Each row of a before or after table is a point. The points were changed in one or more steps. Then noise was added and the rows were shuffled. The steps act on how far a point lies along the listed directions, d1 being the first. Write out the steps. A step turns or swaps two directions, mirrors them in a line or flattens them onto one, adds a multiple of one to another, or multiplies one. Angles are multiples of 10 degrees, from the lower direction toward the higher: turns from -170 to 170, lines from 10 to 170 but not 90. Use the fewest steps. Two steps may share a direction if one is a turn and the other turns, adds or multiplies; they go together, in the order done. Otherwise the lowest direction goes first.

Directions:
(1): [-28 -36]
(2): [-36  28]
Before, 13 rows:
[[  9  -9]
 [-30   6]
 [ 40  36]
 [ -2  -1]
 [ 50  49]
 [-10   4]
 [ -7   2]
 [  3 -14]
 [  1   0]
 [-13  50]
 [ -7  -3]
 [-14  13]
 [  7 -11]]
After:
[[  5   3]
 [ -4  -1]
 [ -7  -3]
 [  0   0]
 [ 57  26]
 [ -5  -2]
 [ 46  19]
 [ -7  -4]
 [ -7  -4]
 [-23 -10]
 [  3   2]
 [ -1  -1]
 [  2   0]]
Steps: flatten d1 and d2 onto the line at 30 degrees

Directions:
(1): [ 22  36 -24  -8  -8 -34 -42  36]
(2): [ 31 -60 -19  -4  11  -3 -38 -17]
(3): [-27  16 -22  32  -3 -33 -14 -55]
Before:
[[ 21  -4 -18   3   0 -19 -32   9]
 [ 10  14 -11   5  -9   2 -21  14]
 [-20  19  26 -14   3  32  36  21]
 [  8  24 -17   2   9  -7 -26  10]
 [-36  55 -31  25  -5 -41 -21 -20]
 [ 15 -14 -31  21  -5 -24 -39  -8]
 [-10 -33  19   5   6  11  18 -33]
 [ 18   0  12 -16   9  -1  -2  41]
 [ 21  11 -14 -12   2  -9 -25  30]]
After, 9 rows:
[[ 28 -24   5 -33   9  28  -6  59]
 [  3 -36 -18   3  14  -2 -31 -33]
 [ -9   0  22  -2   1   4  19  -3]
 [ -6  31   8   6 -13   7  20  39]
 [  7  14  -6  -1  12   8 -11  11]
 [-10   2  -9  16  10 -30 -15 -24]
 [  3   9  -8   8  -8   7 -12   3]
 [ -4  27   3   5  -6  -5   7  15]
 [ -5  18 -12   5   0 -12  -9  -4]]
Steps: multiply d1 by 0.4; turn d2 and d3 by 170 degrees

Directions:
(1): [ 37   1  20  25 -40 -29   1 -60  15   7  35  16]
(2): [ 32  15 -50 -25  21   7  44 -16 -31  23  34 -23]
Before:
[[  8  11  -4  -4  13  -2  13  -4  -8   8   7   3]
 [-10  -2   9   0  -5  -6  15  11  10  -4  11  -3]
 [-15  -9  -6  -7  10   8  -3  18  -1 -18 -23  -9]
 [ 30  23  -4  14 -11 -26  17 -43   1  17  22   4]
 [ 38  -2 -36   3   5  -6  37 -29  -2  14  30  -5]
 [-37   0  -5   2   6   7   6  54   3 -11 -29  -6]
 [ 23   6 -28 -32  -2  15  24 -10 -13  19   5 -12]
 [ 13   6  50  40 -50 -28 -28 -43  34 -10  11  28]
 [-24  -8  13  -8   5   8 -11  39   1 -21 -23   5]
 [ 37  11  -9   6 -21 -12  26 -46  -9  11  36   7]]
After (10 x 12):
[[ -9   0   6  -4  -4  -5  18  10   9  -3  14  -9]
 [-28  19 -37 -33  49  37  10  59 -27  -4 -24 -23]
 [ 26  11 -21  11 -22 -21  36 -25  -1  10  35  -4]
 [ 32   7 -14 -13  -5  -7  26 -18 -12   4  32  -4]
 [-38  -8  22   4   2  13 -23  36   8 -26 -41  17]
 [ -6   4  19   7   3  -7  -4  -1   5  -4  -6  16]
 [ -3 -10  28   1 -32   2 -23  -8  20   0 -22  16]
 [-36  10  14   6  15  -2 -18  32  11 -10 -42   5]
 [-21 -24  21  27  -5  -4 -25  18  34 -21 -33  20]
 [ 21  -3 -12   1  -9  -8  13 -28  -4  -2  12  -5]]
Steps: turn d1 and d2 by -160 degrees

Directions:
(1): [ 36  48  12  -6   1 -10  -6 -54   8  30  -1 -12   6   5 -24 -32   8   2
   3  19  37 -35 -10  38]
(2): [  9   6 -11 -21  35  10  -8   2  43 -21 -10  56  33  35   3  15  -4  48
 -17  -1   9  -9  33   8]
(3): [-13  26  -6 -12 -29   6  12 -34   2 -17  -8 -21  16   7  43 -24 -11  55
 -17   9 -16  24 -44 -32]
(4): [  8 -21  33  22 -31  14 -22 -43  -6 -37 -28   8  37  33 -10  26 -18 -41
  11  29  -7   7   2  -8]
(5): [  5 -23  42 -26  -7   7 -32  40 -13  33 -30  14  -9  13 -13  11 -19  17
 -31   3   7 -21 -60   2]
Before (9 x 24):
[[ -7  13 -20  -2   5  -5   9 -15  19 -25  -6  14  11  12  18   3  -3  35
   -2  -2  -8  15  21  -8]
 [ -6   9 -23   1  12  -4  12   8  -6  13  19 -23 -11 -34   5 -24  12   7
    8  -8  10  -2  -4   4]
 [  9   3   2   2 -13  -7   5  -2  -4  21   1 -12 -16  -1 -20 -15   2 -26
    6  -6   8   3  -7  -2]
 [  5   9  10  -4   1   2  -8 -21   8   5  -3  -3  10   2 -11   1   4  -2
    5  12   3  -3  -5   8]
 [  7 -11   7   9  -2  10 -13   6  -9   9  -6  -7   1  -3  -9   6  -5 -15
    7   7  10  -6   2   1]
 [ 25  18  11 -29  20  -9 -23   9  -4  52  -7   8 -13   8 -15 -12   6  38
  -25   0  29 -41 -38  28]
 [ -8   8  -1 -11 -21  -5   3  14 -15  17  -2 -29 -14 -14  17 -17  -5  15
   -2  -2  -5   8 -44  -8]
 [ -1  29   8   0 -21  -2   8 -38   1  -2   2 -31  13   3   9 -24  -1  23
    5  13  -2   6 -21  -6]
 [  9   9  -6 -11   4  -4   3  -3   9  17  -1  -7   0 -12   0 -11   3   7
  -16   1   3  -5  -7   6]]
After:
[[  9  -7  -1   5  11  16 -13   1   5   0  -8  10  14  11  -5  12  -4   0
    4   8  10  -8  20   3]
 [  3  -2  -5 -21  24   2  -5  27   8  21  -3  12   1 -10   1 -11  -1  40
  -17  -5  19 -15 -21   9]
 [  1  16 -18 -30  13   5  -1   9  30 -10  -9  26  18  21  24  -3  -8  62
  -15  -2   3  -1   0  -2]
 [-14   4   2  17 -33 -14  10  -8 -32   4   0 -46 -26 -21  13 -11  -1 -13
   11  -2 -14  22 -26 -17]
 [  2  26  20 -14 -13   2  -5 -24  10   4 -13  -8  19  18   7 -16  -4  44
  -11  14   4  -4 -31  -1]
 [  3  10   7  -2  -1  -1  -6 -22   5   6  -2 -10   6   0 -15  -1   8  -4
    8  14   3  -2  -7   7]
 [ 19   4   1 -18  13   0  -9   8  26  10 -14  32   5  26 -19  -1  -4  13
  -13  -4  13  -7   4   4]
 [ 17  49 -41   3  27 -21  19 -46  11  11  28 -18  -4  -9   2 -27  33  10
   17  -6  18 -10  37  21]
 [  8  13 -12  -6   6  -5   6  -5  12  14   5 -10   2 -12   2  -9   4   3
  -13   2   1  -1   1   6]]
Steps: multiply d2 by 1.6; turn d2 and d5 by -150 degrees

Directions:
(1): [ 15   9  -9   0   5   3  -1  32  11  34   8 -35 -12 -20  26  -8   0 -23
 -24  -9 -14 -16  11  13   5  33 -30  15  31  30   3  -3 -36 -22  39  -1
   1  20 -26 -27 -10  15  15  16  -8  23  -6  16  29 -10   2   8   6  34
 -47   5 -20  12  46   0  -8 -11 -47 -21]
(2): [-22  22  38 -27 -13   6 -13 -23  39 -27  44 -14   4  17  48  -2 -14   2
   5  44 -15  22   6 -30   0  -1 -55 -12  -7   7  12  -7 -35  -6  16   2
   5  21 -15 -23  24 -21  22 -11  12  -4 -32  -4 -14 -14 -24 -21 -18   0
  -5  -8  10 -15 -16 -10  15  27  29  -2]
(3): [ 45  30   6 -14   9   6  28   7 -20 -11  -3 -29  -5 -33   6   7  -9  60
  -1 -12  18   4  32 -37   2   0 -26  12 -14 -13 -27 -16  27 -36  -2  18
 -15   5   7 -13 -25  11   5 -18  14  10  45  11  -8   5  -8  10  13  -1
 -16 -54   2 -15 -40  -8 -12  22 -10 -16]
(4): [  6  -6  19  45   1 -10  -7   9  -8  -7   9  26   6  -3 -27 -18 -27  20
  -6 -17 -37 -58 -16 -25  24  30  -5   6   7   7 -11 -10 -29   7 -28 -33
 -18  31  -8  22 -26 -22  32 -25  -8  35 -24  16   8   7  11 -20  -8  -4
  16  12   2 -30 -35 -20   0  16 -25  24]
Before:
[[ 10   6 -22 -30   4   4  10  -6 -14   5 -21 -24  -7  -8   8  21   9   4
    8  -1  27  35  21  17 -17 -19   0   1 -14 -14  -2   2  37 -20  10  24
   15 -27  13  -9   5  25 -23  11  20 -25  29 -10   2  -5  -2  16   4   1
  -14 -20 -13  11  14  13  -8  -4  11 -23]
 [ 18 -13 -20  11   5   7   4  11 -22  17 -30   7   0 -11 -26   0   7  -2
    4 -28  15  -3   5  21 -10  -5  32   1   8  -9  -6   2  21   2  -7   9
    4 -21   7  11   1  16 -23   6 -14   1  26  -2   6   5  13  17  11  -3
    3   5   3   7   4  12 -14 -16 -14  -4]
 [  8   0   2   8  11  11  -9  22   3  23   3 -19  -2 -10   4  -2   3 -14
  -15 -14 -15 -14   2   5   6   8  -9   6  15  17  -3   1 -22  -2  19  -9
   -5  12 -10 -11  -8  -2   7   5  -9   6 -11  12  25  -1   2   3  -2  18
  -13   7 -10   8  24  -2  -1  -5 -36   2]
 [ -3  -1   2   4  -2  -9 -19  20  14  12  12  -8  -1   0   5 -14  -5  -6
  -11  -3 -25 -16  -5   7  14  31 -24  10  18  33  10  -6 -36   1  11  -6
   -2  18 -11  -8  -4  -2  11   6  -4  13 -22  11  31  -5  -1  -1  -2  16
  -20  11 -11  -7  17  -3  -6  -5 -20  -5]
 [-14 -11  -4   1  -9  -3 -22   3  13   0  18   2   1  13   1 -13 -12 -33
   -3  10 -22 -17 -18   3   6  24 -24  -5  10  18   4   2 -32   2  13 -20
    7  25 -25 -11   2  -9  13   8  -3  13 -22   7  12  -8   6 -17  -8  17
  -10  20  -4   1   7 -16   3 -11 -14   7]
 [  4   6  -9   6   6   7  -4  27   9  27  10 -24  -9  -5  29  -9  -2 -28
  -24 -10 -32 -20   5  15   7  31 -23   6  25  26   5   3 -44  -8  43 -15
    9  19 -25 -19   2   7  18  18  -9  17 -23  23  26 -10   4   1  -6  19
  -32   7 -22  -1  51  -4  -5 -15 -36 -11]
 [-12   0 -18 -24   1   6 -13  20  10  35 -13 -28 -21  -7  23   5  16 -57
  -14   2  -2  10   9  43 -12   5  -7   7  23  24  10   3 -14  -7  41  -1
   13  -6 -18 -18   8  17  -3  26 -15 -17  -3  -5  23  -6   0  11   8  18
  -32  21 -14  31  57  16 -10 -31 -26 -19]
 [ 22 -11 -12  33  12  -5   7  16 -31  17 -26  11 -11 -10 -25 -13  12  -3
   -3 -43  -4 -28  -1  12   9  12  22   8  16  -2 -12  -7   9  -4  -4  -7
   -9   3   1   3 -25   9  -1   0  -3  14  18  17  12   3  14  15  12   5
    7   3  -6   2   9  -9 -11  -8 -25  11]
 [ 18   5 -27 -16  10   9  17   6  -5  15 -22 -26   0 -15  15   2  15   4
    8 -12  37  27  15  11 -11 -16   4  -4  -4  -7   0  -3  37  -8  10  21
   11 -21   6 -20  -1  25 -21   5   8  -8  34  -3  -1   4   2  26  16  -1
  -14 -32   0  15  15  15  -7  -9   5 -10]]
After, 9 rows:
[[  4 -13   5  33   8  -8   1 -11 -28 -13 -19  36   2   8 -37 -12   5  11
   15 -28  -4 -20 -11  -5  10  -5  29  -4  -1 -19  -9  -8  18  13 -30 -10
  -12  -1  10  20 -14  -9   1 -16   0   2   6   6  -8   7   9  -1   1 -18
   38   5  10 -10 -27 -14  -1   8   8  29]
 [-15   0  24   0 -10 -10 -19 -11  15 -26  18  18  10  16  -5  -8 -13  26
    7  12 -20  -5  -8 -23  14   8 -19  -4 -12  10   7 -10 -17  12 -23  -6
   -6  11   7   9   4 -23   9 -18   8   2 -22   2   2   3  -9 -15  -8 -13
   19  -1   9 -27 -38 -11   1  17  22  10]
 [-28  13   7 -59 -10  11  -7 -36  10 -26  -4  -7  -7  15  23  22  14 -11
   21  37  24  57  12   5 -26 -47   0 -15 -29 -18   5  -1  36   3   6  17
   13 -31  12  -4  30  -4 -17   1  12 -55  14 -31 -28   0 -21  -1  -2 -27
   18 -11  15  14 -14  14   0  -2  54  -6]
 [-19  13  27  -8  -7   6  -4 -30  10 -42  22  15   8  26  16   3 -10  20
   12  20 -18  13  -3 -29   3 -17 -12 -20 -27 -16   1   0  -3  14  -7 -11
    4   3   7   7  22 -24  10 -17  11 -13 -22   1 -26  -3 -15 -21 -22 -32
   34 -14  13 -32 -35 -10  11  22  44  17]
 [ -5  -3 -30 -28   3   9   7  -8   5  10 -20 -17   3   6  21   9  26 -15
   18   4  47  53   6  24 -22 -36  17 -14 -12 -11  12   6  44   7  13  26
   22 -35  12 -19  20  21 -36  13  10 -30  24 -17 -10   3  -2  24  11  -8
   -1 -21   2  25  28  25   0 -15  32  -6]
 [-11  -3  12  -3 -11  -6 -16 -11   7 -24  21   8   8  13  -6 -10 -20   1
    5  15 -16 -14 -12 -24   9  16 -29 -11 -10   1  -7  -7 -15   0  -9 -21
    2  25 -15  -5   0 -18  17 -12   8  13 -10   5  -5  -1   2 -23  -7   4
    5   0  10 -16 -36 -23   4   8   3  15]
 [ 12 -12 -15   5   5   9   3  -2 -20   4 -29  15   1  -2 -24   2   9   3
   12 -21  20   9   4  19 -15 -20  34  -4  -3 -18  -5   2  30   8 -15  12
    6 -27  15  16  12  10 -26   3 -10 -10  25 -10  -6   7  12  15   8  -9
   14   3   9   5  -5  13  -7 -11   4   0]
 [-11   4  25  -1   5   9 -11 -13   5 -17  10   7   9   8  -4   3  -4  16
   10   9  -9   3  -5 -22   1 -20  -4 -11 -17  -8  -4  -3  -1  13 -14  -8
   -6   1  11   5   7 -24   3 -17   5 -13 -17  -3  -5   5  -9 -11 -12 -11
   24  -4  10 -10 -31  -8  10  17  16  21]
 [ -4  -4 -31 -44   1   9   6 -14  -7   9 -23 -25  -7   5  18  25  23 -19
   10   9  37  57  18  37 -28 -32  10  -3 -14 -14  13   9  42 -11  18  31
   26 -42  15 -16  23  31 -35  24  22 -42  28 -21   3 -10  -6  21   6   1
  -13 -10 -13  28  37  23  -3 -15  25 -24]]
Steps: mirror d1 and d2 in the line at 70 degrees; multiply d3 by 0; multiply d4 by 1.6
